Rows are points. Before rounding, the points of a table are all equally far from one centre. They may lie mostly on one side of it. Where is the centre, to within rounding?
In the rows, zero is written as 128.

Points:
[[ 55 173  69]
 [145 149 135]
 [103 163 141]
 [ 62 182  97]
 [ 86 166 135]
 [149  90  71]
 [172 123  84]
 [122 199 107]]
Centre: [110 141  81]

Points, 10 rows:
[[166 106 120 134  37 166]
 [152 109 110 129  43  94]
 [188  87  49 123  86 124]
 [130 137 111  94  94 174]
 [155 125 178 116 114 158]
 [192  59  76 155  77 156]
 [221  84 131 129 132 166]
 [168 119 105  97  44 148]
 [157  63  51 142  88 126]
 [150 155 122  97  76 121]]
Centre: [161  97 115 132 105 134]

Points (12 x 9):
[[146 191 118 118 183 128 213 168 146]
 [100  96 148  82 136  97  88 129  98]
 [158 100 136 125 171  67 104 195  86]
 [172 140 122  79 101 142 155 181 201]
 [155 147 215 132 138 120 206 193 124]
 [188 129 130 130 124  95 185 219 195]
 [110 118 189 140 109 134 187 230 137]
 [102  96  89 165 138  75 189 188 193]
 [139 153 181 109 101 135 130  78 168]
 [128 217 189 161 129 108 183 182 137]
 [156 197 187 140 117 151 108 187 138]
 [ 69 101 115 137  83 143 111 145 147]]
Centre: [126 135 146 133 141 103 144 158 152]

Points, 18 rows:
[[141 112  55 129  87 138  95 203 121 164 103 140]
 [ 72 112  67 188 129  87  96 136  54 117 171 123]
 [149 152  86 182  68 157  67 119 123  87 159 161]
 [154 142  79 144 130 128 120 106 161  47 142  97]
 [109 129  30 140 155 177  48  51  68 140  80 164]
 [142 172 124 130  91 190  63 125  41 120 140 120]
 [145 178  88 123  91 108 115 157 142  82  80 144]
 [127 121  61 142 123 190  78 136  95  89 179  64]
 [117 155  50 106 114 209 144  55 112  98 103 128]
 [192 158  83 214 139 159 127 171 103 139 104  90]
 [113 166  98 135  87 203  89 162  70  84  85 124]
 [184 149  68 208 133 154  68 139  88 114 177 137]
 [134 104 104 201 124  83 103 122 147  72 140 123]
 [130 169  91 156 109 139  44 165 103  88 154 142]
 [157 142 109 156 136 137 107 180  65  80 168 101]
 [110 143 124 183 139 147 134 163  86  78  50  99]
 [ 99 170  47 164 122 125  82  98  20  68 110 163]
 [174 159  58 204 160 117 127  99  61 148 170 156]]
Centre: [138 124  71 152 121 135 105 104  86 126 103 115]

Points, 24 rows:
[[120  27 145  74 146  85 166 126 175 145  22 127 122 130 157 130 116 127
   59  98]
 [126 109 194 147  99 121 162 108  50 127 137 153 178 131  96  70 129 105
  117 114]
 [115 103 165  85 154 104 184  90  83 126  93  68 121 123 159 122 181 147
   65  69]
 [130  79 187  73 114 117 128 110  80 121 107 133  65 105  71  92 113 114
   89 106]
 [108  98 124 103 128 113 185  79  63 198 101 148 112 124 188  71  93 128
  147 173]
 [138  76 189 120  96 111 151  98  86 131  63 146 159 165 143  16 129 139
   81  74]
 [ 53  68 135  94 111  84 156 128  94 114  98  52 172  73 159  93 118 118
  112  99]
 [159  66 144 116  85 123 136  95  93 134  86  92 163 114 189  89 173  92
  154  91]
 [126  15 195 122 146  86 155 138 122  90 112 117  97 118 101  57 145 105
   76  95]
 [116 132 136  68 170  43 182 171 118 132  65 126  99 147 185 108  98  70
  149 127]
 [112  73 183 104  85  82 143 105 140 101  67  66 179  69 165  68 105 122
  110 142]
 [135  40 163 109 154  59 174 132 141 162  70 107 101 152 156 169 142  80
   43 122]
 [179  82 133  69 109  47 141 114  70  92 128 108  88  62 145 117 141 104
  115 103]
 [156  75 144 127 193  61 157 133  80 159  73 186  97 149 115 147 140  70
  101  96]
 [146  47 128  75 167  88 186 131 102 154  10  88 148 160 142  90 103 125
  119  60]
 [128  92 121  47 118  96 154 131 105 150  40 120  70  89 147  82 151 113
  103  85]
 [135  82 138  46 111  64 182 144  93 159  65  84 149  85 172  64  81 103
   55  72]
 [ 65  45 143  82 146  68 160 104 116 144  88  45 142 121 170 123 162 157
  138  93]
 [120  90 120 115 116  38 169  56  92 160  79 132  84 153 152 126 181 190
  131  82]
 [158 132 153  80 135  22 139 141  83 132  85 145  77  57 191 105  95 132
   94 114]
 [139  92 136 143 108  50 100 122 106 151  45 125 142  84 217  54  85  99
  140 104]
 [155  76 138 111 142  71 157 108  74 126  73 106  73  74 169 127  92 109
   56 169]
 [104 122 147  55  86  92 174 116  55 176  58  91 120 108 179 122 104 148
  138  71]
 [ 97  51 133  33 141  51 143 141 143  92 139  84 146 119 137  76 100  88
   99 119]]
Centre: [130  87 153 117 129  64 164 107 120 147 106 126 131 129 144 103 100 124
 115 101]

Points:
[[128 126 116  86 148 195 189  72 191 165 159  98 145 149 153 120  73 119
  122 145 124 106 181 119]
 [144 101 168 120 128 103 149 162 163 155 192 102 181 103  72  68  87  91
  144  90  84  80 142  77]
 [194  94 161 125 142 123 138 131 191 149 176  95  90 138 136 170  58 131
  162 115  89  45 182  44]
 [164 139 142 180  95 121 139  84 200 129 161 114 140  98 107 154  57 100
  172 166 121  65 197  45]
 [115  77 120 133 171 134 114 122 134 138 143 147 107 160 103 141  64  85
  150 181 119 106 174  89]
 [167 127 174 154 196 107 169 114 148 155 170  96 152 122  84 167   7 127
  112 142  81  84 197 145]
 [160 134 136 125 179 111  96  54 158 155 127 107 113 127 180 139  22  91
   90 119 113  78 224  78]
 [170 127 183 135 175 103 165  88 150 105 142  98 115 142 125 199  70  80
  104 201  95  82 184 157]
 [117 133 181 105 151 137 160 127 177 124 158  84 131 183  97 175  71 172
  111 189 103  56 127  87]
 [154 120 164 180 161 127 161 125 157  93  78 140 166 134 153 129 115 128
   95 194 106  40 216 150]
 [ 94 136 116  82 175 169 153 100 152 149 164  92 125 122 121 145  87 109
  145 160 139  65 169  60]
 [118 108 193 127 167  74 173  79 197 158 137 136  98 181 125 182  46 137
  126 123  66  70 136  77]
 [ 98 131 225 125 131 148 191 107 170 135 123  67 149 199 177 193 101 141
  121 101  92  66 169 112]
 [146 168 150 154 195 130 190  40 176  69 123 149 135  94  96 172  70 128
  136 105 138  85 198  79]
 [137 181 200 116 176 159 127  72 151 152 131  86 115 171 140 132  72 133
  145 138  96  36 204 110]
 [154 139 149 130 160 127 186  59 173 127 140  82 175 143 148 163  54 117
   99 140 119  16 173  42]
 [147  94 121  82 137  76  79 131 186 148 137  95  99 164 182 186  63 130
  120 137  89  91 112  78]
 [151 138 152 114 175 151 157  74 117  99 183 110 117 133 153 171  25 100
  116 143 154  63 159  95]
 [166 112 146 153 140 131 138 106 196 155 154 123 136 165 141 205  87 122
  122 181 135  93 106  83]
 [114 140 162 148 142 143 129  88 189 147 149  98 130 180 105 137  93 131
  117 133  66   9 164  66]
 [110 108 161 165 118  95 163  54  88 189 131  86 133 205 121 133  57 169
  117 148 121  70 181 104]
 [157 120 125 105 129 102 176 113 147 206 123 102 121 104 162 145  29  63
   90 168  83  66 186 106]
 [179 141 216 142 155 107 170  86 173 159 202  98 106 112 103 149  26 110
  132 131  97  93 147  77]
 [ 92 110 185 133 165  87 121  62 210 168 128 141 148 156 102  93  96 143
  134  75  95  70 121 101]
 [ 83 155 131 122 126 168 144  90 157 164 167 152 178 165 124 124  50 111
  116 139  99  61 148 103]
 [131 150 174 104 179 145 189  61 140 146 166  82 162 154 201 119 126 165
  140 104 101 103 212 161]
 [157 188 153 132 177 121 172 141 137 109 186 117  96 145 201 102  59 116
  159 128 103  73 182  79]]
Centre: [145 134 151 122 115  93 150 112 139 116 114 106 141 116 133 138  95 146
 116 108 100 113 172 104]
